Every row gives one point. Each copy is the shape, with its points in the same order, turned, moved and blurred by noise. Some copies are also mirrored. Which?
(in the rows, 128 means zero)

Shape (8 x 3):
[[ 70 148  75]
 [ 85 120 107]
 [148  57 205]
 [ 68 176 101]
 [ 96 140 188]
 [100 131 150]
 [155 131  74]
 [151 146 153]]
Copy 1 (8 x 3):
[[197 138 208]
 [169 107 190]
 [ 72  47 117]
 [169 162 219]
 [ 84 117 182]
 [123 113 179]
 [198 138 120]
 [116 141 127]]
Copy 1 is: mirrored
Copy 2 (8 x 3):
[[111 159  68]
 [102 137 107]
 [ 98  83 227]
 [115 191  86]
 [100 175 182]
 [109 151 147]
 [178 110  96]
 [158 146 167]]
Copy 2 is: only turned

Shape (11 x 6):
[[155  80  90 100  38  76]
 [ 79 147 192 182 140 198]
 [124  91 137 149 103  77]
 [110 108 145 192 162 140]
 [185  87  99 145  82  89]
 [ 71 160 171 171 108 100]
 [122 146  68 107  95 102]
 [189 107 121 118  61  76]
 [ 82  93 182 134 137 130]
 [162 155  88 106  88  93]
 [171 127 115  78  96  60]]
Copy 1 (11 x 6):
[[ 98 215 112  69 203 144]
 [ 94  90 148 187  68 161]
 [ 92 158 133 138 174  99]
 [ 99  90 113 187 133 115]
 [126 163 114 126 221 129]
 [ 94 168 136 182  88  99]
 [128 171  65 102 143 120]
 [137 194 135 104 204 134]
 [ 74 111 166 140 117  98]
 [163 194  91  99 153 132]
 [158 189 132  74 181  89]]
Copy 1 is: mirrored
Copy 2 (11 x 6):
[[151 116  49 108  62  67]
 [ 96  79 204 178 125 194]
 [120 109 121 152 117  66]
 [119 107 156 191 161 140]
 [184 124  86 151 101  70]
 [ 68 114 185 188  87 104]
 [114 181  86 146  90 117]
 [180 130 101 130  66  68]
 [ 91  85 175 130 142 126]
 [146 187 107 142  75 103]
 [156 177 112 107  92  56]]
Copy 2 is: only turned
Copy 3 (11 x 6):
[[119 136  84 116   7  89]
 [ 79 123 234 141 169 167]
 [ 83 107 120 133  93  86]
 [ 84  97 148 173 154 136]
 [144 107  97 157  64  85]
 [ 68 156 193 136 134  85]
 [147 190  77 128  81 108]
 [153 122 117 124  43  61]
 [ 62 105 160 103 149 129]
 [166 174 103 124  91  73]
 [160 135  92  87  85  56]]
Copy 3 is: only turned

Shape (12 x 8):
[[189 172 169 199 115  75 166 188]
 [158 100 148 186 101  85 132 182]
 [ 67 176 111 171  61 172 135 135]
 [118  83 101 204 149  81 162 121]
 [ 87 196  91  81  53 124  72 120]
 [178 186 127  99 107 103 129 178]
 [ 80  69  78 178 148 136 151 125]
 [144 178 163 205 153 154 113 143]
 [127  83  85  82 142 150 133 107]
 [ 69 145 172 105 118 111 131 142]
 [ 77 190 170 120 171 169  64 196]
 [184 112 163  89  94 133 134  76]]
Copy 1 (12 x 8):
[[182 171 185 166  84  72 108 182]
 [149 103 145 156  78  97 103 204]
 [ 52 172 113 137  66 157 164 145]
 [116  83 104 201 107  68 115 138]
 [ 81 177  88  38  80 166 108 114]
 [181 170 152  71 111 119 126 148]
 [ 83  67  84 183 128 109 146 136]
 [137 161 167 202 115 171 117 147]
 [114  55 104  95 139 147 158 102]
 [ 64 126 162  92 138 122 105 149]
 [ 95 180 151 118 185 202 109 192]
 [145  70 193  78  77 150 120  90]]
Copy 1 is: only turned
Copy 2 (12 x 8):
[[162 232 186 150  83  99 164 126]
 [177 165 135 147  79  99 148 137]
 [111 160  80  56  82 201 175  87]
 [175 136  95 171 122 118 198  63]
 [  7 136  92  53 116 141 151 141]
 [ 89 185 182 116 128 121 160 169]
 [170  99  73 133 147 162 191  83]
 [156 229 142 100 143 162 115  85]
 [104  63 144 125 164 165 153 119]
 [126 130 138  43 128 115 181 112]
 [139 188 116  21 192 136 110 156]
 [ 94 101 212 120 115 130 128  75]]
Copy 2 is: mirrored
Copy 3 (12 x 8):
[[197 130 183 232  92 105 177 170]
 [165  81 148 200  85 113 137 183]
 [117 200  95 158  38 151 121 140]
 [123  81  90 207 104 106 170 102]
 [150 216 115  69  74  82  84 157]
 [190 170 165 144 140 101 157 188]
 [ 93  79  61 171 108 149 147 106]
 [139 160 183 215 116 165 110 122]
 [130 109  80  89 150 141 145 127]
 [ 76 151 166 119  91 103 149 164]
 [ 79 184 178 157 154 147  65 179]
 [187 113 160  69  94 151 165 120]]
Copy 3 is: only turned
Copy 4 (12 x 8):
[[210 181 157 111  89  87 154 190]
 [192 127 130 155 100 117 120 184]
 [ 71 182  91 131  45 163 167 139]
 [154 147  97 199 158 105 127 129]
 [ 65 138  86  72  10 104  94  98]
 [157 139 127  39  79  91 123 155]
 [104 137  85 184 165 154 128 124]
 [157 220 173 122  98 155 131 136]
 [118  91  83  97 143 158 108  70]
 [ 83 107 169 125  79 115 138 118]
 [ 66 173 208  74  90 172  80 147]
 [191  91 121  94  75 137 141  48]]
Copy 4 is: only turned

Shape (16 x 11):
[[157  77 118 121 127 151  74 134  19  76 133]
 [114 135  94 101 100 114  33 137  61  99  89]
 [143 182 145 140 147 128 191 143 175  95 131]
 [149 109  75 127  95 139 112 161  56  97 121]
 [ 88 186 163 174  90 144 180 141 151  62 150]
 [128 118  51 134 166 151 108 140  86 109 102]
 [ 93 116 184 102  45 125 207 117 161 101  98]
 [111 118 108 153 121 141  88 129  47 157 112]
 [ 53 117 149  33  30 132 127 121 176  69 122]
 [132 172 125 115  99  87 192 138 122 103 164]
 [ 55 113 133  99  64 143 158 131 212  74 143]
 [ 93 109 158  77  53 152 116 169 146 130 165]
 [138 213 110 128 133 179 204  81 121 102 158]
 [198 130  88 162  90 149  80 119  87 117 115]
 [129  90  78 171  92 105  92 108  62 115 153]
 [116 139 156 116 133 116 139  93 166  98 150]]
Copy 1 (16 x 11):
[[169  58  69  95 148 129  93 137  71 135 112]
 [134 114  73  48 128 123  81 177 112 138  60]
 [176 200 121 167 130 125 125 103 183  42 128]
 [166 115  56 131 120 131 100 167 108 134  99]
 [136 194 131 183 119 109  84 133 117   7 144]
 [158 152  65 127 183 138 113 149 120 166 105]
 [ 91 154 139 171  56 139 170  99 129  41  79]
 [157 131 122 108 129 104  87 137  82 181  97]
 [ 26 147  95 102  73 150 164 167 149  38 115]
 [166 179  81 146  82  74 135 123 155  59 136]
 [ 39 162 106 165 110 145 145 143 163  37 125]
 [ 89 110 139 131  75 122 151 191 142  85 158]
 [172 230  93 139 107 151 101  80 131  70 180]
 [183 116  89 121 102 149  41 139 145 157 101]
 [136 107  55 144 109  81  65 125 114 162 106]
 [124 154 130 114 130 110 121  87 173  64 132]]
Copy 1 is: only turned
Copy 2 (16 x 11):
[[193  91 124 133 133 164  75 120  50 117 142]
 [143 128  78 113 112 133  21 114 104 131 162]
 [115 178  90 161 157 128 166 181 175 149  69]
 [176 119  76 155  97 140 102 108  74 128 124]
 [ 79 179 105 200 109 148 156 228 125 141  92]
 [144 108  47 142 157 166  85  97 108 124  97]
 [ 75 150 167 140  38 123 149 177 158 128  54]
 [105 110  97 156 136 114  76  95  71 125 137]
 [ 71 141 129  62  10 178 112 183 176 116 119]
 [119 159  83 126 109 100 178 173 120 171 110]
 [ 57 132 102 126  51 180 152 197 190 105 101]
 [ 95 159 134 108  59 154 156 140 135  76 157]
 [ 95 177  88 166 154 176 175 153 122 220  79]
 [176 124  93 196 117 145  89 101 124 153 159]
 [141  68  81 176 106 124 106 131  80 146 169]
 [105 125 127 132 139 147 145 181 174 154 124]]
Copy 2 is: mirrored
Copy 3 (16 x 11):
[[141 158 106 127 150 132  53 133  29  68  71]
 [122 175 137 133 188 174  52 160  60 142  77]
 [133 139 136 176 140 135 207 147 120 112 189]
 [117 158 110 142 109 161  90 163  43 121  94]
 [ 67 172 162 216 134 154 168 133 117  79 191]
 [110 130  61 138 155 135 119 173  75 143  83]
 [ 67 150 244 122 100 160 180 120 113  85 153]
 [ 97 157 128 141 131  93  64 157  91 144  76]
 [ 46 152 217  79 161 240 126 117 121  97 162]
 [118 143 161 156 113 146 156 118  62 142 203]
 [ 38 110 179 123 139 212 153 124 144  78 178]
 [ 95 154 188  93 110 179  84 154 133  81 172]
 [108 206  87 158 125 121 206  95 113 128 173]
 [174 164 104 175 103 162 105 129  97 118  71]
 [106 115 122 167 113 128  51 109  70 136  82]
 [121 122 156 143 169 146 146 104 130  98 169]]
Copy 3 is: mirrored
Copy 4 (16 x 11):
[[112 147  98 119 186 196  85 203  54  72 114]
 [ 74 208  86 106 159 152  87 192  85  84  54]
 [187 150 123 129 112  55 142 149 124  95 171]
 [109 165  86 151 165 172 135 212  94  78  97]
 [170 125  65 139  53  68 134 168  95 104 164]
 [136 196  92 157 205 141 122 170 105 112 115]
 [184  40  70  98  82  76 154 145 124  77  77]
 [111 159  94 126 156 160 129 203  57 164  87]
 [111  91  21  45  96  91 103 153 186  63  98]
 [133 138 102 126  88  93 181 159 109  77 150]
 [140  86  36 111  89  75 109 136 204 104 134]
 [107  74  92  80  94 126 112 208 166 119 127]
 [207 178  75 102  94 129 191 140  97 122 179]
 [134 184 131 164 130 207 109 179  93 106  85]
 [ 69 138  77 179 145 175 141 160  72 116 109]
 [140 132 106  98 112  91 121 116 128 115 161]]
Copy 4 is: mirrored
